Each row of a before or after table is a point. The points were changed in one or more steps. Then noise was added and the rows were shuffled. The steps act on how far a point lies along the listed directions, d1 being the first. Name the steps. A step turns or swaps two directions, mirrors them in a line or flattens them onto one, adds a multiple of one to another, or multiplies one. Angles are multiples of 10 degrees, from the lower direction toward the higher: turns from -170 to 170, lines from 10 to 170 but not 90. Use the fewest steps. Two steps may share a direction if one is a turn and the other turns, adds or multiplies; they go together, in the order done. Otherwise the lowest direction goes first.

Directions:
(1): [-48 11]
(2): [11 48]
Before (11 x 2):
[-30 42]
[53 43]
[-36 -10]
[24 46]
[-12 30]
[-47 -4]
[-36 -9]
[-11 60]
[-9 -24]
[34 -14]
[17 -23]
After:
[3 2]
[-5 22]
[-16 49]
[-21 58]
[8 -18]
[9 -21]
[4 -25]
[-2 0]
[-13 35]
[-10 29]
[-2 8]
Steps: flatten d1 and d2 onto the line at 60 degrees

Directions:
(1): [-28 -34 -40]
(2): [-32 -25 44]
(3): [-42 42 -7]
Before:
[-52 19 55]
[-27 24 34]
[-30 -31 1]
[5 51 21]
[1 39 5]
[-20 -55 -12]
[17 29 9]
[-35 17 60]
[-21 -40 -43]
[-27 -47 4]
[-30 58 34]
[-35 26 15]
[1 -39 -15]
After (13 x 3):
[1 25 -22]
[-62 42 6]
[-25 37 -13]
[-53 32 11]
[-18 -17 26]
[-30 -4 28]
[4 -5 5]
[8 21 -22]
[-26 48 -24]
[11 4 -9]
[2 -22 17]
[-31 29 -3]
[-26 5 13]
Steps: multiply d1 by 0; turn d2 and d3 by 40 degrees

Directions:
(1): [49 26 8 -20 23 -20]
(2): [-10 -5 2 -60 -26 -3]
(3): [-23 33 -30 -15 32 26]
Before:
[12 -1 -6 5 -2 0]
[4 -22 19 3 -25 -22]
[-17 2 -19 60 32 13]
[29 -8 20 1 -2 -13]
[13 -33 17 -7 -28 -23]
[5 2 5 6 -7 -11]
[6 17 -10 -28 8 -5]
[0 -17 17 -9 -20 -12]
[22 -34 24 -11 -41 -27]
[-11 18 -5 -33 13 -5]
[6 1 2 -24 0 -14]
After:
[4 -4 -5 -1 -9 1]
[22 -38 23 24 -23 -32]
[-2 7 -13 20 14 5]
[-15 2 -16 -49 -2 6]
[-10 14 -5 24 25 0]
[-16 7 -8 -40 -5 -3]
[-10 8 -12 -6 12 0]
[-17 11 -4 -28 2 7]
[-23 11 -19 -62 -7 9]
[-2 -1 4 -29 -9 5]
[-5 4 1 -7 -10 -6]
Steps: multiply d1 by 0; turn d2 and d3 by 100 degrees

Directions:
(1): [13 8 -10 11 -35 60 -25 -46]
(2): [35 -19 20 -27 -19 -50 -25 -42]
(3): [15 -11 -49 30 54 -10 -32 -17]
Before:
[-14 -13 14 -18 2 -47 16 1]
[-4 2 29 -22 -31 -26 22 -14]
[13 -16 7 -18 -11 -43 -19 -30]
[-10 -6 14 -12 -15 -5 2 -5]
[-24 6 -13 20 1 26 23 39]
[18 1 -58 24 30 0 -25 -18]
[13 -17 -7 7 21 -29 -13 -21]
[18 2 29 -14 -42 3 -4 -22]
[-6 -4 21 -3 -33 25 20 1]
[-12 5 2 -2 13 12 29 41]
[0 14 14 -10 -9 -4 24 20]
[-3 5 36 -5 -19 -9 27 41]
[-7 -1 -7 -3 18 -10 11 27]
After:
[18 -12 5 -4 18 -55 -6 3]
[-4 -19 -11 15 32 -20 10 20]
[7 -7 -18 7 4 -3 -23 -48]
[5 -2 -17 7 -4 30 -6 -4]
[13 7 -21 13 24 0 -2 -4]
[-6 18 19 -27 -61 21 26 7]
[-1 2 -24 23 23 39 -2 9]
[-4 -12 -7 -1 12 -18 -12 -11]
[8 -12 -18 10 22 -38 -10 -27]
[8 -7 21 -9 -34 4 -3 -27]
[-22 6 -28 29 13 35 10 32]
[18 -7 -32 33 37 1 -24 5]
[9 -11 9 -21 -20 -33 -20 -34]
Steps: turn d1 and d3 by -150 degrees

Directions:
(1): [-3 36 48 3 16 -37 51 -16 -24 16 -15]
(2): [-23 -7 -29 6 -39 20 54 -1 -11 31 41]
(3): [-4 3 18 22 -33 -56 -34 32 -6 8 41]
(4): [45 -40 50 -14 8 20 22 22 19 0 31]
(5): [-36 -17 27 18 24 11 -21 -60 -1 -6 40]
Before, 10 rows:
[18 -23 30 4 21 8 -45 -3 26 -6 13]
[-6 -12 9 -6 -11 -2 20 11 1 15 19]
[20 -22 6 -14 4 7 -24 29 0 -11 4]
[9 -28 21 12 26 32 -25 -18 19 -18 8]
[-10 7 -1 6 -11 -4 44 2 -17 32 16]
[29 -9 17 -7 6 6 25 33 0 1 -6]
[28 -16 34 -2 30 -26 -27 14 16 -16 2]
[-10 11 -6 5 -8 5 36 -16 -30 16 -15]
[-1 -3 -19 7 -4 4 -9 10 3 -9 -21]
[-4 25 0 1 -14 21 60 -4 -13 16 -3]
After, 10 rows:
[5 -10 28 9 23 -2 -43 -13 18 -4 6]
[6 -13 -5 0 -16 11 38 18 -5 29 24]
[1 -19 13 -9 -12 3 21 17 5 14 24]
[29 -9 16 -7 6 5 26 33 0 2 -8]
[13 7 -5 -5 -20 35 53 14 -1 11 6]
[16 -5 19 1 28 -31 -35 8 11 -17 -7]
[0 -18 21 16 28 24 -23 -25 14 -17 3]
[-7 6 -9 10 1 -5 -1 0 -3 -6 -23]
[10 -8 18 -9 11 -5 -13 15 -9 -8 1]
[3 -4 -15 0 -14 18 28 -1 -21 11 -10]
Steps: flatten d1 and d5 onto the line at 110 degrees; add 0.5 times d2 to d4
